Every row gives one point. The window is the flat piece filled in between its corners: a triangle in 3 columns, a solid with four corners in 4, and so on. A path goes straight from each point to the next, and from the last back to the first. After which points does the path pass through the window?

Window (3 x 3):
[[ 0.32 -0.32  0.46]
 [-0.66  0.21 -0.44]
 [ 0.16  0.24 -0.38]]
Path:
(1): [-0.42  0.53 -0.26]
(2): [-0.76  0.33 -0.06]
(3): [-0.45  0.07 -0.73]
(4): [-0.44 -0.31 -0.51]
(5): [-0.33  0.58 -0.52]
(6): [0.20 0.27 0.12]
(7): [-0.07 -0.81  0.03]
(8): [-0.29 -0.16 -0.54]
Through the window after points: 2, 6, 8

Window, 4 rows:
[[-0.08 -0.10 -0.51 -0.43]
 [-0.19  0.25  0.14  0.20]
 [ 0.45  0.82  0.35  0.47]
 [-0.12 -0.64  0.50  0.44]]
Path:
(1): [-0.12  0.02 -0.64  0.26]
(2): [-0.45  0.16  0.34  1.12]
(3): [ 0.28 -0.53  0.97  0.24]
(4): [ 0.07  0.28  0.21 -0.02]
(5): [ 0.10 -0.07 -0.31  0.67]
(6): [-0.25 -0.72  0.09  0.32]
(7): [-0.19 -0.62  0.39  0.00]
(8): [-0.22 -0.10  0.40 -0.29]
(9): [-0.22 -0.32 -0.71  0.11]
(10): [-0.33 -0.43 -0.20  0.15]
(11): [-0.17 -0.40  0.08 -0.19]
(12): [ 0.22  0.16  0.57 -0.26]
(13): [ 0.05  0.88 -0.51  0.50]
(14): [-0.17  0.05 -0.68  0.34]
(15): [-0.45 -0.31  0.74 -0.27]
(16): [-0.03 -0.12 -0.02 -0.95]
Through the window after points: 4, 16

Window:
[[-0.53  0.08 -0.45  0.39 -0.35 -0.02]
 [-0.18 -0.01  0.26  0.84 -0.52 -0.36]
 [-0.29 -0.18 -0.16 -0.11 -0.24 -0.50]
 [-0.19  1.67  0.21  0.26  1.21  0.53]
 [ 0.12 -0.31 -0.62  0.19  0.15 -0.10]
 [-0.17 -0.12  0.06  0.00 -0.13  0.33]]
Path:
(1): [ 0.56  0.83  0.02  0.05 -0.23  0.09]
(2): [-0.10  0.55 -0.51  0.17 -0.51 -0.21]
(3): [-0.55 -0.01 -0.27  0.45 -0.09  0.06]
(4): [-0.52  0.30  0.06  0.37  0.32  0.06]
(5): [ 0.45  0.45 -0.15 -0.08 -0.41  0.34]
(6): [ 0.29  0.52 -0.35 -0.17  0.02  0.39]
(7): [-0.84 -0.05  0.20  0.34  0.59  0.08]
(8): [-0.50  0.48 -0.24  0.47  0.44  0.00]
Through the window after points: 2, 4

Window, 6 rows:
[[-0.60 -0.14 -0.02 -0.51 -0.14 -0.02]
 [-0.04  0.40  0.26 -0.45 -0.42  0.12]
 [ 0.01  1.37 -0.71 -0.16  0.72  0.21]
 [-0.51 -0.07  0.08 -0.16 -0.12  0.45]
 [ 0.19 -0.21 -0.74  0.66 -0.18 -0.72]
 [-0.03 -0.14  0.09 -0.56 -0.05  0.28]]
Path:
(1): [-0.21  0.20 -0.40 -0.12 -0.38 -0.04]
(2): [ 0.06  1.03 -0.76 -0.40  0.16  0.35]
(3): [-0.08  0.96 -0.34 -0.10  0.63  0.09]
(4): [-0.27  0.52  0.12 -0.10  0.23 -0.29]
(5): [-0.35  0.26 -0.49 -0.39  0.06  0.55]
(6): [-0.70  0.11 -0.15 -0.75 -0.89  0.49]
(7): [-0.15  0.09  0.10 -0.24  0.18 -0.21]
(8): [ 0.03  0.18  0.37  0.15  0.25 -0.15]
Through the window after points: 2, 4, 6

Window (8 x 8):
[[-0.33  0.34  0.81 -0.14  0.10  0.12  0.19 -0.61]
 [-0.16  0.10  0.43  0.17 -0.52 -0.29 -0.06 -0.54]
 [ 0.20  0.95 -0.21 -0.02 -0.04 -0.33  0.54  0.36]
 [-0.12 -0.07  0.21  0.95  0.90  0.34 -0.33  0.27]
 [-0.58 -0.02 -0.34  0.01 -0.22 -0.76 -0.41  0.91]
 [ 0.18 -0.14  0.36 -0.24 -0.02  0.50 -0.31 -0.27]
 [-0.76 -0.55 -0.77  0.63 -0.17  0.04 -0.06 -0.57]
 [ 0.90 -0.77  0.13 -0.65  0.33  0.16  0.17  0.13]]
Path:
(1): [-0.05  0.54  0.13 -0.53  0.25 -0.42 -0.41 -0.72]
(2): [ 0.50  0.22 -0.14 -0.25  0.80 -0.18 -0.42 -0.46]
(3): [ 0.06 -0.29  0.59 -0.14 -0.53  0.13  0.25  0.34]
(4): [-0.36 -0.52  0.45  0.52 -0.59 -0.05 -0.12  0.59]
(5): [-0.29 -0.19 -0.08  0.10  0.23 -0.15 -0.35 -0.10]
(6): [-0.01  0.28 -0.12 -0.03  0.00 -0.74 -0.50 -0.48]
(7): [-0.16 -0.29  0.64  0.17 -0.57  0.29  0.37 -0.05]
(8): [-0.42 -0.19  0.76  0.34 -0.15  0.41  0.47  0.06]
Through the window after points: 6, 8

Window (8 x 8):
[[-0.51 -0.28 -0.16 -0.32 -0.50  0.21  0.37  0.08]
 [-0.17  0.14 -0.11 -0.13 -0.55  0.58 -0.69  0.28]
 [ 0.17 -0.23  1.13  1.17 -0.47 -0.29 -0.30 -0.63]
 [ 0.88  0.20  0.64  0.73 -0.62 -0.11 -0.18 -0.39]
 [ 0.47 -0.45  0.62  0.64 -0.27  0.11 -0.19  0.24]
 [-0.36 -0.48 -0.62 -0.66  0.00 -0.23 -0.35 -0.02]
 [-0.42 -0.25 -0.14 -0.66  0.69  0.18  0.06 -0.36]
 [ 0.00  0.03 -0.92  0.43 -0.42  0.68 -0.43  0.22]]
Path:
(1): [-0.31  0.08 -0.53  0.28 -0.22 -0.20  0.35  0.48]
(2): [ 0.13  0.05  0.53  0.64 -0.33 -0.26 -0.15  0.26]
(3): [ 0.43 -0.84  0.34  0.24 -0.35  0.79 -0.48 -0.37]
(4): [-0.02 -0.72  0.88  0.46 -0.29  0.26 -0.05 -0.75]
(5): [ 0.21  0.00  0.44  0.71 -0.29 -0.28 -0.35 -0.01]
(6): [-0.45  0.60 -0.25  0.21 -0.14 -0.14 -0.06  0.11]
(7): [-0.01 -0.87  0.19 -0.28 -0.61  0.44 -0.24 -0.10]
(8): [ 0.35 -0.21  0.40  0.50 -0.61  0.15 -0.19 -0.49]
(9): [ 0.02  0.17  0.71  0.78 -0.16 -0.11 -0.12  0.11]
(10): [ 0.27  0.38  0.19  0.48 -0.76 -0.32  0.04  0.52]
(11): [ 0.19 -0.45  0.26  0.32 -0.41  0.42 -0.69 -0.45]
(12): [-0.01 -0.60 -0.44 -0.08 -0.35  0.74 -0.16 -0.18]
(13): [-0.36  0.06 -0.45  0.23 -0.10  0.19 -0.40  0.17]
(14): [ 0.10  0.20  0.28  0.57  0.05 -0.22  0.15 -0.11]
(15): [ 0.25 -0.40  0.59  0.21 -0.59 -0.03 -0.24 -0.29]
(16): [-0.04 -0.16 -0.21  0.06 -0.50  0.61 -0.40 -0.06]
Through the window after points: 2, 4, 6, 16

Window:
[[-0.05  0.06 -0.22  0.06 -0.93  0.69  0.26  0.02 -0.42]
 [-0.13  0.01  0.35  0.31  0.27 -0.68  0.40 -0.22  0.28]
 [ 0.50 -0.19  0.56  0.38 -0.13 -0.13 -0.01 -0.30 -0.82]
 [-0.30 -0.32  0.33 -0.57 -0.03 -0.49  1.10  0.05 -0.26]
 [ 0.26  0.37  0.88 -0.41  0.41  0.05 -0.01 -0.26  0.45]
 [ 0.12 -0.32 -0.07  0.37 -0.67 -1.15 -0.40 -1.16 -0.06]
 [-0.80  0.22 -0.91 -0.43 -0.11  0.54 -0.54 -0.46  0.28]
 [-0.26 -0.51  0.39 -0.41 -0.45  0.29 -0.56  0.30  0.18]
 [ 1.09  0.12  0.31  0.08  0.62  0.14  0.59 -0.17  0.06]]
Path:
(1): [-0.07 -0.59  0.26  0.08  0.15  0.81  0.30 -0.43  0.36]
(2): [ 0.37 -0.23  0.38 -0.10 -0.25  0.49  0.20 -0.33 -0.10]
(3): [-0.11  0.60 -0.50  0.11 -0.07 -0.46  0.39  0.50 -0.16]
(4): [-0.04  0.23 -0.22 -0.21 -0.10 -0.71 -0.06 -0.06 -0.04]
(5): [-0.21 -0.58  0.80  0.06  0.30  0.25 -0.03 -0.46  0.53]
(6): [ 0.20 -0.84  0.14  0.02 -0.59 -0.07  0.29 -1.00 -0.23]
(7): [ 0.04  0.25  0.34 -0.21  0.00 -0.18  0.01  0.13 -0.24]
(8): [ 0.72  0.33  0.17 -0.28 -0.24 -0.51  0.18  0.35 -0.20]
(9): [ 0.25 -0.52  0.70  0.23  0.29  0.37  0.18 -0.48  0.01]
(10): [-0.21 -0.26  0.38  0.10  0.04 -0.27  0.25 -0.45  0.03]
(11): [ 0.65  0.51 -0.04 -0.36 -0.42 -0.94 -0.10 -0.03  0.22]
(12): [-0.14  0.35 -0.18 -0.40 -0.49 -0.49 -0.75  0.10 -0.42]
Through the window after points: 2, 10, 12

Window, 11 rows:
[[-0.50  0.42  0.04 -0.38  0.41  0.58 -0.41  0.23 -0.33 -0.24 -0.04]
 [ 1.13 -0.48  0.09  0.34 -1.27  0.16 -0.21 -0.18  0.09  0.21 -0.23]
 [ 0.12 -0.51 -0.21  0.00  0.10 -0.37 -0.46  0.32 -0.45  0.17  0.15]
 [ 0.24  0.01  0.36 -0.01  0.39 -0.04 -0.07 -0.73  0.04  0.76  0.37]
 [ 0.58 -0.82  0.12  0.59 -0.48 -0.23  0.32 -0.30  0.69  0.29 -0.84]
 [ 0.13  0.58 -0.18 -0.15  1.30  0.11 -0.18  0.02 -0.27 -0.80  0.63]
 [ 0.87  0.08  0.82  0.00 -0.64 -0.66  0.07  0.08 -0.14  0.48 -0.54]
 [-0.46  0.75 -0.51 -0.78  0.70 -0.31 -0.93 -0.32 -0.22 -0.74  0.31]
 [ 0.04 -0.51  0.65 -0.04 -0.06 -0.11 -0.30 -0.01  0.60 -0.18  0.46]
 [ 0.53  0.02 -0.04  0.68 -0.96 -0.34  0.02  0.36  0.63  0.62 -0.11]
 [-0.52  0.51  0.08  0.26  0.12 -0.26 -0.38 -0.31 -0.78 -0.64  0.33]]
Path:
(1): [ 0.45  0.11  0.08  0.71 -0.13 -0.28 -0.34 -0.11  0.59  0.26 -0.34]
(2): [ 0.26 -0.37  0.50 -0.89 -0.73  0.12  0.58  0.00 -0.54  0.09  0.42]
(3): [-0.17 -0.43 -0.20 -0.57 -0.45 -0.74  0.50 -0.33 -0.43  0.26  0.05]
(4): [ 0.49  0.03  0.52  0.43 -0.01  0.08 -0.35  0.07  0.15  0.07 -0.11]
(5): [ 0.06 -0.25  0.35  0.43 -0.42 -0.28 -0.69  0.10  0.22  0.14 -0.16]
(6): [ 0.50  0.00 -0.22 -0.19 -0.38 -0.31  0.39 -0.07 -0.06  0.39 -0.07]
(7): [ 0.45  0.00  0.00 -0.18 -0.23 -0.13  0.00 -0.20  0.00  0.23  0.19]
(8): [ 0.08 -0.39  0.79  0.49  0.33 -0.48 -0.79  0.46  0.25  0.24 -0.93]
(9): [ 0.18 -0.05  0.43  0.66 -0.05  0.32 -1.42 -0.69  0.37  0.05  0.23]
(10): [ 0.09  0.42 -0.10 -0.61  0.28 -0.33  0.39  0.35 -0.48 -0.28 -0.06]
(11): [ 0.37 -0.29  0.12  0.00 -0.05  0.05  0.39 -0.39 -0.03  0.06 -0.03]
(12): [ 0.17  0.07 -0.10  0.66  0.47 -0.60 -1.10  0.41  0.72 -0.26 -0.44]
(13): [ 0.34 -0.10  0.24  0.74 -0.13 -0.21 -0.68 -0.26  0.39 -0.23  0.13]
(14): [ 0.34  0.15 -0.27 -0.40 -0.12 -0.33  0.25  0.09 -0.15  0.19 -0.02]
(15): [ 0.32 -0.10  0.14 -0.22 -0.53 -0.14  0.20  0.17  0.35  0.41  0.06]
(16): [ 0.44 -0.13  0.13  0.39 -0.13 -0.08 -0.41 -0.06  0.21  0.07 -0.12]
Through the window after points: 9, 11
